Each row is a point. The window is the flat piece filled in between its corners: a triangle in 3 columns, a solid with four corners in 4, and so on. A path goes straight from each point to the next, and from the last back to the first. List the points from which the path goes on through the window.

Window (4 x 4):
[[ -9  -1 -72   5]
 [-54 -24 -58   2]
 [-25   9  31  64]
 [ 52 -34  81 -20]]
Path:
(1): [-26 -48 -32  68]
(2): [  8 -26 -38  23]
(3): [-44  24 -24 -32]
(4): [ 19   0  72 -27]
(5): [ 34 -82  82  45]
(6): [ -8 -61 -57  26]
(7): [-54  75 -80  22]
(8): [-46  19 -10  -9]
Through the window after points: 2, 8

Window:
[[  69  -16   38  -24   69  -51  -33  -15]
 [ -91  -78  -18   44   20  -18  -22  -13]
 [  50   41  -33  -45  -18  -19    7  -34]
 [ -21   17   55   33   56   35   33   16]
 [-100  -23   26   13   57   46  -30   51]
 [ -52   50   -9  -35  -91  -72   14  -25]
 [  56   36   -6   17    6  -51  -54  -29]
 [ -89    2   52   -1   13   46  -12  -32]]
Path:
(1): [-59 -79  48  19 -51  17 -13  -2]
(2): [-27 -27  18  16 -50  63 -25  46]
(3): [ -29    8   28  -13  108 -105  -17  -50]
(4): [-28 -27 -29  -8  94 -57  -7 -60]
(5): [-27  -7   8  17 -50  21  -6  16]
(6): [-16 -24  61  31  -1  69  24  33]
(7): [-76   6  24   9  34 -23 -29  -5]
(8): [-30  -1  19  10  66  -4 -23 -14]
(9): [ 19 -28  43  52   0  56 -25  62]
(10): [ 23 -48  69  28  23  39 -46  64]
(11): [-61  66 -14   2  39 -32  65 -45]
(12): [-40  33 -11  25  53 -69 -14 -47]
(13): [  0  16   6   5 -18  -1 -27  -4]
(14): [-18 -18  28  19   7  23 -30  -6]
(15): [-18  -6  11  -1 121 -52   2 -27]
(16): [-45 -15 -49  28  65 -45 -26 -24]
Through the window after points: 4, 16

Window (9 x 9):
[[ -38    0   45   17    0  -10   19   -8  -59]
 [  -2  -59  -22  -90   22   19  -36   16  -36]
 [   1  -27   30   19    6  -58  -87   49  -32]
 [  48 -106  -76   53  -21  -39  -26   23   19]
 [-121   13  -18  -34   51   21  -30   21  -60]
 [ -24   -2  -46   38   28   53   -8  -20  -38]
 [  37  -11   51  -19    1   -7   29   60   -3]
 [  19  -26  -67   16   53   -5   25  -43   23]
 [ -30   46   24   -1   -4   29   39  -38   28]]
Path:
(1): [-48 -45  12  29  30  85  -5 -40  24]
(2): [-47 -36  25 -32  82  11 -17  -3  10]
(3): [-15  -7 -82  -7 -54   6 -41  -2 -91]
(4): [  4  10 -34  -2  -3 -29  -5  40 -44]
(5): [ -2 -58   8  -5  22  -5 -29  22 -15]
(6): [-48  -5  44  -4  79  46 -18  31  15]
(7): [ 10 -23 -43 -20 -23  -5  -3 -17 -16]
(8): [ -5  30 -42   1  10 -16   1  11 -66]
Through the window after points: 8

Window (12 x 12):
[[ -12   45  -90  -17   30    0  -24  -33   20  -12  -36  -46]
 [   7   11  -20  -24  -26  -19   -4    4  -18  -70   -5  -32]
 [  17    6  -14   57   14   56  -39   58   -3   62  -64   31]
 [  50   -4  -17   43   -6  -32   44   21  -15   15  -95  -39]
 [ -42  -17  -38    3   -6   38   13   45  -15   83   14   20]
 [ -24  -10   78   40   14  -11    5  -14  -17   13  -30  -48]
 [ -14   30    2   45  -51  -37   -8  -10   24   13   30  -52]
 [ -14  -58   18  -20  -31  -17   12    6    3  -21  -27   44]
 [ -22  -26  -14  -18  -21   46  -13    9   40  -10   23  -21]
 [  24   13   15    5   57  -17   63  -38    1  -62  -21    3]
 [   5   44   63  -25  -16   22   15   55   27   36 -121    0]
 [  15  -31   48  -60  -18   -5  -11  -43  -16   30    3  -23]]
Path:
(1): [ -6 -32 -12 -28   3 -25 -39  55  76 -41  16 -74]
(2): [  6  29 -21  14  -3  13  12 -12 -24  16 -44 -12]
(3): [  9   8  15  -1 -89  26  54 -32   0 -37 -47  -6]
(4): [ -8   7  -9  22  73 -39 -41  34  -1  20  13 -32]
(5): [  0 -15 -36  38  47 -65   6  71  24   0  -2  -5]
(6): [ 17  21  11 -12 -40  42  17 -34 -10   3 -53 -13]
(7): [ -3  17 -22  18 -14  30  16 -22 -23   3 -60 -12]
(8): [ 26  -8  32   0  -1 -70  -1  27  13  18 -16 -34]
(9): [ -9   6  38  15  43 -75  23  32  36 -16 -21 -18]
(10): [ 29 -29  -7 -29 -65  71 -17 -55 -46  12 -44  -8]
(11): [ 16   8  -3  23 -33  41 -10 -46 -16  16 -20 -26]
(12): [-16 -30  11 -19  11 -29  11  21   2   5   1 -10]
Through the window after points: 3

Window, 14 rows:
[[  5 -26 -21  13 -24  13  23 -61  43   7  12  28 -36  41]
 [ 43  73   7  25   0 -27 -22  19  52 -33  -2  -5   0  64]
 [ 16 -47  18 -34 -52  -9   6 -20 -10  44 -15 -20 -45  49]
 [-28   7 -16  49  21   6  -5 -22 -48  53 -35  24  -4  30]
 [ -8 -20 -48 -18   6  21 -56 -24  -9   4  26  64  17  18]
 [-19 -48  58 -55  -1 -47  15  16 -57  16  10 -39  18 -56]
 [-40 -96  26 -14  -3   0  27  30 -33  11 -13   5  23   4]
 [  5  -9 -29 -11  16  54   0 -53 -33  -8 -37 -30  34  38]
 [ -2 -56   9  15  -9  -1 -39  -5 -26 -32 -50  11  17 -23]
 [-47  20  33  -6 -56  60  -8  18  -7  -1  17  15  63 -18]
 [ -2   5   9  -1   6  76 -31   5  -8   6  19 -22   7  -8]
 [ 18 -22  30 -14 -25 -12  69  21 -67  23 -40  -1 -49  11]
 [ 27  64  11   3  62  25  29   0 -28 121 -59  29  31   2]
 [ 43  30 -45  35  -7  -6  -3   2  17  55  20  20  29  21]]
Path:
(1): [ 49 -18  49 -21  15   0   2 -26 -43  16  25  20  11  72]
(2): [ 31  31  64  64  37  19 -24  -3 -32  67 -11  30   7  34]
(3): [ -9  19 -30 -20  20  18  27  -7 -22  62 -44  10  20  -2]
(4): [-21   4 -44   5  -5  46 -23  12  18  52 -61  14  15 -10]
(5): [ 32  -5  34   6  -7  -4  19 -32 -32  -4  42  22  -2  54]
(6): [  8 -20  19  -2  -9  35 -12 -14 -34  15   4  10  20   9]
(7): [-24   2 -40  -7   2  -9  51  12  -4  42 -50 -22 -20  -4]
(8): [-37 -12 -29  10 -23  27 -17  19  18  47  -8   0  -3 -23]
(9): [ 29  13  13  11  26   9   3 -23 -38   3 -19  23  37  26]
(10): [ 92  -7  39 -25 -36  17 -12 -46 -35  34  40  17  25  34]
(11): [-52 -20 -37  10  14  10 -12  -2  11   4 -24   5   5   4]
(12): [-30   9  -6   3 -21  17  17  11 -16  29 -22   0   4 -17]
Through the window after points: 2
